Rows are points. The points of each table are mixes of a few directions, plus a little noise. Count the directions of each table, and those that both share. Where both have some left over, give the other angles between the two spaces (their principal angles), to ten degrees, smallest first.
(in the rows, 100 means zero)

First (7 x 3):
89, 63, 28
34, 60, 100
130, 112, 86
113, 104, 91
97, 116, 143
86, 113, 151
152, 131, 100
Second (5 x 3):
136, 105, 61
168, 143, 105
71, 85, 105
66, 73, 83
58, 94, 146
Directions: first 2, second 2, shared 2

First (10 x 8):
133, 119, 117, 100, 124, 114, 115, 77
117, 98, 103, 105, 135, 109, 169, 110
112, 119, 14, 67, 95, 37, 43, 131
49, 100, 129, 116, 48, 111, 52, 129
112, 109, 102, 97, 104, 101, 92, 88
76, 113, 145, 122, 83, 126, 108, 134
67, 95, 110, 111, 77, 104, 97, 134
116, 93, 101, 99, 121, 106, 131, 81
104, 77, 78, 92, 111, 90, 114, 81
113, 79, 100, 90, 102, 103, 79, 34
Second (8 x 8):
115, 75, 113, 86, 84, 112, 61, 90
97, 105, 98, 104, 104, 97, 108, 103
76, 142, 78, 124, 126, 81, 164, 116
91, 115, 92, 110, 108, 93, 123, 105
108, 86, 109, 91, 91, 107, 77, 94
102, 97, 103, 97, 98, 102, 94, 99
75, 144, 77, 125, 128, 78, 168, 116
137, 38, 135, 63, 60, 128, 5, 76
Directions: first 4, second 1, shared 0; angles 40

First (8 x 12):
88, 98, 56, 130, 106, 101, 87, 93, 83, 141, 108, 74
96, 138, 140, 23, 155, 136, 126, 136, 123, 106, 135, 89
98, 117, 112, 84, 121, 117, 111, 100, 101, 121, 96, 82
99, 105, 109, 70, 112, 104, 103, 123, 112, 83, 128, 112
74, 101, 15, 153, 120, 107, 76, 90, 67, 187, 120, 44
119, 70, 122, 126, 46, 68, 95, 78, 103, 43, 60, 142
112, 99, 133, 95, 87, 97, 110, 89, 106, 78, 72, 113
115, 71, 113, 118, 53, 69, 92, 91, 105, 42, 81, 144
Second (9 x 12):
113, 103, 99, 101, 88, 91, 111, 93, 105, 95, 99, 110
151, 136, 99, 74, 89, 77, 137, 134, 132, 59, 73, 128
69, 78, 101, 115, 107, 114, 78, 80, 81, 125, 117, 83
85, 86, 100, 111, 99, 105, 90, 83, 89, 115, 111, 93
123, 83, 93, 127, 46, 72, 127, 39, 101, 107, 117, 127
117, 129, 103, 72, 121, 101, 107, 149, 117, 74, 76, 102
5, 54, 107, 122, 153, 155, 24, 88, 49, 160, 132, 37
125, 92, 95, 117, 57, 75, 126, 58, 105, 99, 109, 125
113, 139, 105, 60, 140, 109, 101, 175, 120, 68, 68, 95
Directions: first 3, second 2, shared 0; angles 50, 50

First (10 x 20):
102, 62, 92, 115, 120, 78, 120, 115, 86, 105, 84, 114, 112, 101, 82, 99, 130, 86, 76, 85
99, 115, 102, 98, 91, 120, 93, 85, 117, 85, 106, 94, 111, 99, 115, 112, 71, 105, 103, 111
97, 69, 92, 117, 117, 93, 114, 98, 111, 96, 89, 114, 123, 99, 91, 107, 118, 73, 76, 104
92, 117, 101, 93, 93, 106, 85, 85, 122, 115, 114, 100, 80, 99, 101, 89, 115, 78, 117, 125
94, 117, 102, 96, 92, 115, 88, 82, 124, 99, 111, 97, 97, 99, 109, 102, 91, 89, 110, 122
119, 158, 120, 59, 67, 90, 80, 139, 26, 115, 112, 65, 39, 105, 107, 75, 68, 195, 151, 49
94, 60, 90, 115, 124, 70, 115, 109, 101, 125, 90, 122, 95, 100, 73, 84, 165, 55, 82, 104
93, 100, 97, 111, 100, 129, 98, 70, 144, 73, 102, 103, 137, 97, 118, 125, 69, 79, 86, 128
101, 59, 90, 125, 120, 103, 124, 97, 111, 72, 80, 114, 153, 99, 99, 127, 89, 85, 59, 95
110, 143, 114, 71, 76, 95, 82, 120, 59, 114, 113, 77, 54, 103, 105, 80, 84, 155, 138, 75
Second (9 x 20):
114, 86, 101, 104, 112, 86, 114, 114, 68, 110, 78, 102, 95, 93, 91, 91, 128, 108, 90, 70
109, 94, 91, 90, 98, 104, 112, 98, 105, 97, 99, 88, 97, 102, 88, 101, 106, 95, 99, 106
91, 58, 93, 112, 116, 55, 113, 137, 73, 116, 99, 120, 98, 112, 72, 90, 131, 96, 85, 83
92, 139, 114, 104, 89, 133, 73, 68, 128, 89, 107, 101, 109, 90, 137, 109, 66, 100, 112, 117
92, 60, 102, 122, 123, 50, 110, 143, 55, 121, 88, 128, 98, 105, 81, 86, 137, 105, 83, 63
80, 75, 98, 97, 95, 45, 98, 159, 61, 112, 126, 110, 83, 128, 73, 90, 92, 135, 108, 82
96, 126, 98, 100, 92, 154, 87, 39, 172, 81, 106, 94, 121, 88, 126, 118, 80, 56, 102, 153
113, 111, 87, 68, 79, 114, 110, 98, 110, 88, 116, 66, 85, 111, 84, 105, 78, 114, 116, 117
114, 149, 115, 103, 95, 159, 82, 44, 130, 86, 81, 91, 113, 71, 147, 110, 81, 91, 106, 109
Directions: first 3, second 4, shared 2; angles 80

First (11 x 32):
109, 85, 114, 84, 109, 71, 88, 86, 84, 120, 113, 111, 107, 78, 70, 89, 133, 108, 67, 102, 124, 100, 101, 67, 82, 92, 94, 81, 106, 87, 101, 67
117, 80, 105, 96, 104, 92, 81, 94, 101, 120, 115, 107, 108, 75, 61, 80, 124, 95, 77, 113, 125, 81, 109, 91, 90, 106, 96, 94, 104, 87, 75, 70
85, 195, 72, 73, 49, 175, 172, 133, 53, 106, 24, 85, 65, 69, 175, 156, 80, 154, 113, 71, 69, 171, 127, 181, 90, 75, 121, 86, 135, 146, 29, 171
119, 72, 122, 119, 95, 109, 44, 95, 86, 74, 131, 74, 91, 130, 89, 97, 83, 54, 122, 114, 108, 103, 98, 88, 88, 85, 128, 137, 139, 129, 143, 49
111, 84, 103, 121, 123, 85, 85, 91, 92, 99, 113, 84, 111, 120, 87, 89, 98, 88, 78, 84, 85, 81, 80, 62, 121, 108, 109, 92, 96, 110, 134, 75
86, 86, 109, 88, 107, 72, 104, 92, 113, 93, 116, 122, 105, 115, 107, 106, 102, 101, 107, 104, 108, 95, 91, 79, 96, 98, 88, 93, 81, 75, 121, 103
70, 107, 106, 113, 92, 105, 97, 107, 119, 51, 96, 90, 86, 152, 150, 120, 56, 81, 168, 108, 78, 129, 91, 119, 103, 87, 101, 144, 99, 114, 167, 133
92, 110, 94, 113, 118, 84, 99, 98, 114, 115, 67, 90, 110, 66, 72, 62, 122, 116, 92, 109, 100, 114, 108, 109, 100, 108, 72, 115, 89, 99, 115, 117
92, 97, 83, 114, 121, 88, 118, 100, 133, 108, 91, 107, 117, 98, 92, 81, 101, 109, 91, 95, 85, 71, 91, 99, 128, 128, 79, 90, 59, 79, 94, 127
114, 101, 80, 105, 95, 125, 110, 109, 116, 120, 96, 104, 106, 76, 83, 90, 104, 103, 86, 103, 102, 69, 111, 126, 113, 124, 99, 90, 89, 91, 36, 109
104, 83, 113, 74, 87, 94, 101, 95, 90, 94, 137, 126, 96, 122, 116, 131, 96, 92, 99, 97, 115, 86, 94, 79, 89, 90, 115, 77, 103, 83, 86, 79
Second (8 x 32):
163, 88, 111, 118, 86, 148, 57, 98, 20, 104, 136, 52, 89, 121, 88, 122, 87, 63, 53, 66, 89, 82, 91, 66, 107, 86, 177, 80, 173, 165, 81, 9
89, 102, 98, 96, 103, 91, 107, 100, 115, 100, 94, 109, 102, 96, 102, 96, 102, 107, 109, 106, 102, 103, 101, 106, 99, 103, 86, 104, 87, 89, 103, 116
70, 106, 95, 91, 106, 77, 120, 101, 138, 98, 83, 123, 105, 90, 105, 89, 106, 117, 122, 116, 105, 108, 104, 116, 97, 107, 64, 110, 66, 69, 109, 143
76, 104, 96, 94, 105, 82, 116, 101, 130, 99, 87, 119, 104, 93, 105, 91, 105, 113, 118, 113, 104, 107, 103, 113, 97, 105, 71, 107, 73, 75, 107, 135
140, 92, 107, 111, 91, 131, 72, 99, 48, 103, 123, 69, 93, 114, 92, 115, 91, 76, 69, 78, 93, 88, 94, 78, 104, 91, 150, 87, 147, 143, 87, 41
133, 94, 106, 109, 93, 125, 78, 99, 59, 102, 118, 75, 94, 111, 94, 112, 93, 81, 75, 82, 94, 91, 95, 82, 104, 93, 140, 90, 137, 134, 90, 53
73, 105, 95, 92, 106, 79, 118, 101, 136, 98, 84, 121, 105, 91, 105, 90, 106, 116, 121, 115, 105, 108, 104, 115, 96, 106, 65, 108, 68, 71, 109, 141
56, 109, 93, 88, 110, 66, 130, 101, 156, 97, 75, 134, 108, 86, 108, 85, 110, 125, 133, 124, 108, 113, 106, 123, 95, 110, 46, 113, 49, 54, 114, 164
Directions: first 6, second 1, shared 1

First (9 x 32):
129, 101, 85, 108, 123, 100, 92, 92, 108, 83, 100, 118, 103, 98, 103, 90, 113, 135, 92, 97, 90, 77, 90, 105, 102, 96, 89, 100, 101, 152, 112, 89
123, 119, 101, 73, 68, 102, 137, 120, 105, 107, 99, 102, 85, 79, 89, 95, 111, 96, 84, 113, 105, 138, 106, 100, 81, 68, 119, 96, 99, 80, 119, 109
77, 65, 117, 91, 92, 97, 68, 86, 123, 108, 96, 69, 91, 117, 101, 95, 57, 74, 97, 100, 123, 142, 133, 106, 106, 117, 92, 98, 96, 65, 73, 124
136, 109, 95, 69, 73, 99, 121, 112, 117, 98, 100, 99, 82, 78, 92, 87, 108, 108, 78, 112, 106, 142, 108, 104, 83, 68, 110, 94, 98, 97, 119, 112
89, 147, 110, 114, 99, 115, 167, 126, 69, 117, 100, 136, 117, 99, 92, 115, 129, 90, 109, 110, 88, 75, 83, 88, 90, 86, 124, 110, 103, 87, 121, 81
163, 120, 76, 72, 83, 96, 123, 114, 112, 84, 102, 115, 84, 64, 95, 84, 133, 138, 75, 108, 91, 115, 87, 105, 82, 58, 107, 93, 99, 138, 134, 98
125, 122, 69, 69, 61, 84, 111, 122, 70, 91, 107, 86, 84, 51, 98, 106, 149, 109, 103, 97, 82, 93, 62, 92, 87, 72, 117, 91, 101, 92, 120, 91
39, 65, 106, 155, 157, 98, 35, 64, 84, 95, 100, 91, 129, 146, 118, 116, 74, 93, 138, 75, 93, 30, 94, 98, 137, 167, 69, 109, 102, 118, 58, 85
18, 51, 140, 147, 145, 109, 46, 63, 111, 116, 94, 82, 124, 168, 111, 110, 29, 58, 127, 88, 122, 87, 138, 103, 133, 169, 73, 111, 99, 71, 43, 111
Second (9 x 32):
39, 81, 106, 146, 140, 100, 59, 78, 72, 101, 101, 93, 127, 134, 114, 121, 86, 84, 138, 80, 92, 36, 87, 93, 130, 154, 82, 109, 103, 100, 66, 83
89, 97, 101, 108, 107, 100, 93, 96, 95, 100, 100, 99, 105, 106, 103, 104, 98, 97, 107, 96, 99, 88, 98, 99, 105, 110, 97, 101, 100, 100, 94, 97
81, 94, 102, 115, 113, 100, 87, 93, 91, 100, 100, 98, 109, 111, 104, 107, 96, 95, 112, 94, 98, 80, 96, 98, 109, 117, 94, 103, 101, 100, 89, 95
94, 98, 101, 104, 103, 100, 96, 98, 98, 100, 100, 99, 102, 103, 101, 102, 99, 99, 103, 98, 99, 94, 99, 100, 103, 105, 98, 101, 100, 100, 97, 99
97, 99, 101, 103, 102, 100, 98, 99, 99, 100, 100, 100, 102, 102, 101, 101, 99, 99, 102, 99, 100, 97, 99, 100, 101, 103, 99, 100, 101, 100, 98, 99
170, 122, 93, 47, 53, 100, 147, 125, 132, 99, 99, 108, 69, 61, 84, 76, 116, 118, 57, 123, 109, 174, 115, 107, 67, 38, 120, 90, 97, 100, 139, 120
10, 72, 109, 168, 160, 100, 40, 68, 59, 102, 102, 90, 140, 150, 121, 131, 80, 77, 156, 71, 88, 5, 81, 90, 143, 180, 74, 113, 104, 100, 49, 75
179, 125, 92, 41, 48, 101, 153, 128, 136, 98, 99, 109, 65, 56, 82, 73, 118, 120, 51, 126, 110, 183, 117, 109, 62, 31, 123, 89, 96, 101, 144, 122
142, 113, 96, 69, 72, 100, 128, 115, 119, 99, 99, 105, 82, 77, 90, 86, 110, 110, 74, 114, 106, 144, 109, 105, 80, 63, 112, 94, 98, 100, 123, 112
Directions: first 4, second 1, shared 1

First (8 x 32):
147, 97, 95, 169, 139, 93, 64, 139, 86, 103, 127, 88, 92, 78, 82, 106, 83, 43, 148, 143, 96, 94, 117, 36, 101, 61, 151, 135, 105, 114, 117, 109
79, 113, 66, 102, 71, 112, 65, 85, 150, 111, 101, 84, 75, 93, 77, 111, 95, 106, 93, 120, 127, 65, 143, 140, 82, 113, 80, 68, 70, 101, 60, 121
128, 85, 109, 92, 130, 109, 88, 124, 116, 52, 114, 132, 103, 114, 103, 71, 74, 88, 132, 100, 66, 141, 91, 72, 97, 127, 82, 80, 109, 115, 105, 92
93, 101, 89, 110, 52, 84, 145, 107, 80, 103, 53, 105, 95, 88, 147, 57, 154, 100, 79, 68, 85, 90, 90, 119, 128, 88, 98, 91, 120, 77, 103, 117
53, 117, 100, 56, 27, 95, 188, 64, 73, 117, 75, 69, 116, 102, 130, 101, 151, 160, 34, 36, 131, 78, 93, 169, 107, 104, 71, 83, 106, 76, 90, 104
106, 103, 127, 87, 125, 103, 128, 95, 66, 99, 140, 77, 126, 107, 84, 134, 81, 115, 99, 88, 120, 112, 90, 82, 88, 92, 111, 125, 105, 112, 118, 81
112, 87, 127, 96, 149, 96, 83, 104, 81, 102, 107, 122, 113, 110, 94, 113, 79, 90, 115, 113, 80, 126, 70, 63, 104, 95, 120, 132, 108, 107, 128, 76
81, 97, 86, 87, 108, 107, 40, 84, 148, 112, 82, 124, 80, 107, 83, 107, 84, 99, 100, 131, 95, 93, 108, 120, 93, 120, 86, 86, 77, 100, 80, 100
Second (9 x 32):
67, 103, 85, 86, 128, 99, 37, 61, 126, 135, 59, 134, 85, 89, 75, 116, 95, 99, 89, 143, 87, 80, 105, 107, 100, 107, 93, 103, 85, 93, 102, 90
114, 103, 98, 97, 56, 103, 164, 121, 90, 62, 113, 79, 108, 103, 128, 67, 119, 114, 96, 53, 106, 110, 107, 115, 102, 110, 79, 68, 115, 99, 89, 116
105, 70, 135, 94, 23, 85, 139, 149, 102, 112, 98, 89, 98, 157, 180, 81, 125, 106, 83, 40, 110, 136, 34, 153, 127, 93, 128, 121, 98, 79, 77, 110
139, 89, 105, 117, 83, 99, 137, 146, 91, 54, 112, 103, 103, 107, 135, 52, 109, 84, 123, 70, 79, 131, 91, 83, 111, 103, 97, 83, 121, 104, 101, 113
82, 104, 82, 103, 175, 100, 5, 61, 123, 130, 66, 147, 85, 74, 49, 123, 76, 77, 113, 176, 72, 80, 115, 65, 95, 100, 104, 114, 88, 104, 118, 82
74, 113, 78, 92, 149, 105, 41, 53, 116, 123, 75, 126, 92, 73, 50, 124, 86, 98, 97, 153, 90, 71, 126, 86, 89, 106, 88, 98, 88, 103, 110, 88
127, 103, 116, 116, 93, 103, 147, 125, 69, 82, 152, 57, 119, 105, 101, 112, 92, 101, 111, 75, 126, 110, 102, 83, 91, 85, 116, 113, 109, 112, 105, 102
116, 106, 103, 101, 62, 104, 170, 121, 80, 68, 131, 64, 114, 103, 119, 83, 112, 115, 97, 54, 119, 107, 108, 109, 95, 101, 89, 80, 112, 103, 93, 112
76, 109, 96, 93, 131, 102, 60, 64, 105, 135, 94, 101, 98, 90, 63, 141, 85, 104, 89, 135, 112, 77, 110, 99, 90, 94, 107, 120, 84, 101, 106, 87
Directions: first 5, second 4, shared 3; angles 60

First (8 x 32):
102, 109, 88, 90, 96, 110, 97, 96, 95, 111, 80, 108, 85, 110, 110, 104, 107, 101, 106, 105, 79, 101, 114, 101, 89, 100, 98, 97, 118, 117, 104, 124
115, 112, 70, 90, 85, 102, 87, 112, 94, 121, 57, 110, 75, 101, 98, 80, 97, 110, 97, 118, 71, 97, 129, 93, 82, 101, 117, 116, 125, 133, 134, 156
89, 120, 93, 79, 104, 130, 102, 78, 86, 111, 74, 113, 72, 136, 137, 134, 131, 95, 124, 97, 58, 100, 122, 108, 78, 99, 73, 73, 137, 120, 83, 126
109, 51, 117, 129, 105, 67, 106, 105, 139, 82, 169, 93, 157, 51, 52, 74, 52, 94, 67, 94, 164, 124, 40, 108, 141, 92, 121, 128, 36, 52, 75, 5
106, 75, 98, 105, 102, 94, 102, 91, 123, 101, 127, 109, 120, 84, 85, 97, 80, 94, 89, 99, 115, 123, 73, 112, 114, 92, 105, 110, 80, 86, 76, 54
100, 66, 143, 140, 109, 53, 109, 126, 121, 60, 175, 65, 161, 48, 49, 66, 61, 101, 69, 87, 189, 93, 45, 90, 148, 102, 123, 123, 24, 38, 100, 18
96, 125, 82, 78, 97, 125, 97, 89, 83, 118, 58, 114, 64, 131, 131, 121, 127, 101, 120, 105, 53, 97, 133, 102, 73, 101, 84, 82, 143, 132, 103, 150
83, 144, 109, 86, 103, 118, 101, 105, 60, 96, 61, 88, 65, 138, 137, 122, 144, 105, 128, 95, 70, 65, 142, 85, 76, 111, 79, 70, 137, 120, 123, 167
Second (11 x 32):
79, 133, 85, 121, 56, 73, 94, 113, 76, 89, 81, 103, 84, 140, 115, 90, 84, 100, 135, 101, 102, 107, 120, 84, 108, 106, 69, 85, 99, 106, 136, 121
124, 88, 91, 76, 82, 100, 75, 96, 128, 133, 77, 116, 90, 68, 76, 78, 98, 100, 77, 118, 65, 122, 113, 119, 81, 99, 152, 134, 121, 150, 107, 122
107, 60, 123, 82, 175, 147, 117, 72, 114, 107, 154, 101, 129, 70, 99, 130, 141, 98, 86, 86, 103, 97, 50, 121, 104, 97, 101, 96, 113, 60, 25, 33
114, 75, 115, 67, 124, 129, 100, 72, 128, 120, 107, 112, 104, 76, 96, 124, 121, 91, 77, 100, 73, 111, 91, 130, 83, 94, 128, 106, 116, 118, 53, 79
80, 140, 115, 90, 94, 104, 78, 118, 57, 110, 74, 82, 73, 112, 113, 88, 154, 109, 134, 103, 67, 77, 130, 82, 83, 130, 96, 93, 155, 123, 137, 155
77, 136, 71, 146, 61, 55, 88, 143, 52, 85, 90, 88, 92, 130, 97, 51, 79, 117, 147, 109, 127, 95, 107, 56, 125, 118, 64, 105, 100, 73, 168, 126
129, 96, 128, 89, 115, 103, 128, 113, 119, 75, 73, 76, 99, 77, 93, 119, 80, 101, 38, 98, 125, 49, 132, 95, 85, 84, 145, 100, 55, 119, 120, 151
60, 131, 63, 154, 44, 57, 101, 114, 63, 73, 105, 108, 96, 166, 123, 84, 56, 98, 164, 95, 132, 126, 97, 74, 134, 102, 20, 74, 76, 63, 131, 82
100, 121, 130, 110, 111, 94, 138, 115, 92, 52, 82, 68, 96, 119, 121, 132, 83, 99, 73, 82, 143, 42, 131, 80, 99, 87, 95, 68, 44, 90, 123, 142
133, 43, 91, 86, 147, 123, 94, 86, 140, 132, 140, 112, 133, 34, 59, 81, 103, 105, 62, 111, 98, 118, 49, 121, 106, 96, 143, 143, 108, 81, 54, 40
97, 78, 89, 83, 89, 117, 91, 57, 131, 125, 115, 137, 102, 106, 107, 123, 97, 79, 109, 98, 64, 157, 81, 139, 97, 90, 89, 97, 113, 117, 42, 46
Directions: first 3, second 5, shared 2; angles 30

First (9 x 32):
66, 95, 94, 119, 112, 125, 86, 138, 114, 86, 96, 80, 68, 123, 88, 125, 107, 100, 94, 92, 114, 82, 96, 91, 97, 73, 96, 102, 124, 84, 81, 102
89, 100, 95, 107, 104, 105, 99, 108, 104, 95, 98, 90, 93, 110, 97, 106, 100, 103, 96, 95, 99, 97, 94, 105, 94, 93, 102, 97, 109, 95, 94, 101
123, 108, 94, 90, 94, 78, 117, 68, 93, 108, 100, 104, 127, 88, 110, 81, 90, 106, 101, 101, 80, 121, 94, 122, 90, 119, 111, 90, 83, 109, 112, 98
125, 109, 97, 89, 93, 80, 115, 69, 93, 108, 102, 107, 127, 86, 110, 81, 93, 105, 103, 102, 82, 119, 98, 119, 92, 119, 109, 92, 82, 111, 114, 99
141, 97, 117, 73, 84, 79, 104, 66, 83, 118, 110, 136, 129, 67, 114, 73, 100, 90, 113, 117, 99, 109, 118, 83, 121, 130, 94, 110, 69, 118, 123, 100
130, 107, 101, 85, 91, 78, 116, 65, 90, 111, 103, 113, 130, 83, 110, 79, 92, 103, 105, 106, 83, 118, 100, 114, 98, 124, 109, 94, 80, 112, 116, 98
56, 90, 99, 122, 112, 131, 77, 150, 114, 85, 96, 82, 58, 125, 84, 131, 110, 96, 95, 93, 123, 72, 102, 80, 104, 67, 90, 109, 131, 82, 78, 103
145, 116, 93, 78, 88, 62, 131, 42, 85, 115, 102, 111, 150, 76, 117, 65, 85, 110, 103, 103, 65, 138, 92, 137, 84, 136, 119, 82, 68, 119, 123, 96
24, 75, 107, 137, 121, 161, 53, 195, 125, 73, 95, 75, 20, 141, 70, 157, 123, 86, 93, 92, 154, 42, 110, 46, 120, 40, 72, 125, 155, 70, 59, 107
Second (8 x 32):
93, 103, 99, 119, 88, 100, 92, 110, 101, 116, 120, 98, 77, 117, 87, 111, 96, 92, 105, 104, 112, 61, 101, 83, 109, 91, 92, 77, 111, 115, 123, 100
121, 87, 115, 117, 84, 80, 103, 132, 63, 85, 113, 109, 94, 114, 78, 73, 131, 111, 75, 107, 114, 95, 96, 107, 115, 80, 103, 143, 75, 112, 74, 103
109, 90, 89, 91, 122, 90, 144, 28, 88, 56, 89, 55, 137, 70, 150, 141, 64, 105, 133, 132, 80, 153, 101, 101, 90, 147, 45, 108, 150, 76, 95, 103
135, 109, 125, 102, 94, 78, 98, 100, 91, 96, 117, 117, 103, 117, 105, 64, 97, 122, 107, 113, 107, 92, 94, 136, 95, 85, 117, 98, 63, 105, 96, 89
68, 116, 99, 70, 94, 120, 74, 101, 138, 134, 83, 120, 89, 78, 89, 104, 113, 69, 94, 64, 108, 82, 118, 56, 93, 99, 107, 92, 104, 112, 125, 103
95, 93, 90, 125, 99, 113, 84, 156, 94, 112, 105, 111, 83, 131, 71, 83, 114, 112, 75, 91, 97, 86, 85, 127, 111, 73, 142, 91, 73, 98, 84, 101
103, 106, 115, 100, 83, 95, 81, 125, 100, 117, 109, 124, 83, 109, 78, 76, 122, 95, 86, 88, 117, 71, 105, 90, 105, 78, 115, 108, 76, 119, 105, 98
76, 97, 67, 77, 136, 125, 124, 47, 125, 83, 64, 65, 134, 65, 142, 147, 64, 95, 124, 101, 65, 160, 99, 101, 82, 146, 80, 82, 147, 63, 98, 105
Directions: first 2, second 5, shared 0; angles 40, 40
